Each row is a point. Each copy is the shape, with its points in the same order, turned, moved and blurred by noise. Some copies are also mirrored. Which?
In the rows, 128 means zero.

Shape:
[[121 151  96]
 [125 125 146]
 [130 104 120]
 [149 118  86]
 [189 153 172]
 [131 108 170]]
Copy 1:
[[116 163 147]
 [ 84 119 125]
 [115 109 137]
 [134 131 169]
 [ 31 110 178]
 [ 71  93 119]]
Copy 1 is: only turned
Copy 2:
[[ 92 151 124]
 [140 125 143]
 [112 102 137]
 [ 87 110 105]
 [184 136  85]
 [162 108 149]]
Copy 2 is: only turned

Shape, 10 rows:
[[147 108 111 132]
 [105 132 150 148]
 [142 121 147 143]
 [134 112 147 102]
 [224 105  64  81]
 [ 99  85 146 157]
 [135 173  95 128]
 [166 134 113 107]
 [ 86 113 146 109]
 [121  87 135 134]]
Copy 1, 10 rows:
[[125 145 104 118]
 [141 115 147 159]
 [149 135 136 126]
 [160 117 100 131]
 [109 148  44  38]
 [146 152 131 179]
 [ 89  89 127 110]
 [130 115  97  92]
 [152 105 105 176]
 [145 151 107 154]]
Copy 1 is: only turned
Copy 2:
[[119 100 107 140]
 [119 109 158 105]
 [120  88 128 110]
 [157  99 119 115]
 [129  99   7 162]
 [125  82 172 140]
 [ 98 152  99 107]
 [128 112  79 118]
 [163 118 159 123]
 [133  89 141 145]]
Copy 2 is: mirrored
Copy 3, 10 rows:
[[140  97 124 132]
 [111 140 108  96]
 [114 113 130 122]
 [124 141 118 154]
 [206  65 168 199]
 [ 96 114  73 110]
 [174 137 152  96]
 [155 116 151 152]
 [121 158  85 129]
 [114 116  96 139]]
Copy 3 is: mirrored
Copy 4 (10 x 4):
[[137 138 100 119]
 [129  92 144 132]
 [133 104 105 142]
 [ 98 113  99 116]
 [118 220  41 125]
 [152  81 125  93]
 [121 162 144 158]
 [109 159  96 140]
 [102  95 145  95]
 [140 104 107  97]]
Copy 4 is: mirrored

Shape (13 x 8):
[[ 83 141 148 157 111 179 103 138]
 [ 70 155 117 124 129 106 105 192]
 [138 176 134 115 167 150  93 142]
 [162  93 177 112 162  83 126 104]
 [163 143 121 110 176 113 153 138]
 [119 109 114 113 134 138 129 181]
 [164 152  97 107 119 120 130 174]
 [166  89 125 166 157 169  89 123]
 [131 140 149 189 150 162 159 122]
 [111  83 106 133  90 130 104 135]
 [165 161 146 137 137 116 153 173]
 [155 114 160 158 177 167  94 120]
 [162 166 115 147  92  86  94 102]]
Copy 1:
[[125 112 156 173 173 140 124 173]
 [120  84 110 133 105 119 115 195]
 [144 101 166 128 138 107  69 136]
 [101 117 136  52 166 138 119  80]
 [138 129 120 106 122  97  83  91]
 [105 142 113 129 109 133  96 153]
 [135 160 135 108  98  87  95 152]
 [149 166 150 114 183 178  78 129]
 [151 137 115 162 202 119 112 111]
 [120 154 136 118 124 177 148 162]
 [124 140 112 110 145  64  98 132]
 [138 131 155 119 196 151  68 115]
 [179 135 180  73 139 102 156 150]]
Copy 1 is: only turned
Copy 2:
[[127 131  75 122 164 121 153 152]
 [ 98 158  98 131  92  71 179 127]
 [123 128 148 121 150  71 113 125]
 [210 130 172  91 111 125 153  81]
 [127 129 168 109 120 104 132  58]
 [115 135 130 155 127 102 188  96]
 [110 168 153 167 117 103 136  84]
 [183  80 126 166 157 120 129 105]
 [140 108  79 106 163 139 120  72]
 [149 132 116 172 105 150 180 136]
 [130 172 126 126 135  98 126  56]
 [183  91 123 125 174  97 128 105]
 [162 173 134 141  85 137  80 131]]
Copy 2 is: mirrored
Copy 3, 13 rows:
[[189  97 130 114 151 118 169 100]
 [196 116 116 168 186 130 153 174]
 [160 168 131 125 162 176 150 121]
 [103 174 117 126 129 102  73 129]
 [121 174 136 170 121 158 123 146]
 [164 117 102 154 120 144 140 163]
 [130 146  88 185 140 164 161 142]
 [158 119 105 121 106 165  99  71]
 [166 137 165 155 104 115 144  76]
 [135  65  88 145 143 123 123 125]
 [148 181 111 184 124 124 156 127]
 [167 155 126 105 117 150 104  79]
 [101 139 101 176 200 133 137  80]]
Copy 3 is: mirrored
Copy 4, 13 rows:
[[ 80 154 160 145 127 129 168 133]
 [115 179 177 163 129 114  71 125]
 [118 162  97 165 132  82 133 110]
 [163  96  80 113 179 131 105 144]
 [166 126  87 143 130 118 100  84]
 [147 146 167 119 118 102 107 108]
 [131 120 135 125  95  79  71  86]
 [160  97 129 140 126  91 180 147]
 [121 100 130 167 132 156 169  91]
 [130 113 165 102 100 127 118 161]
 [122 105 130 151 148 104  90  72]
 [149 119 111 154 154 100 181 131]
 [ 84  80  91 149  98 104  76 156]]
Copy 4 is: mirrored
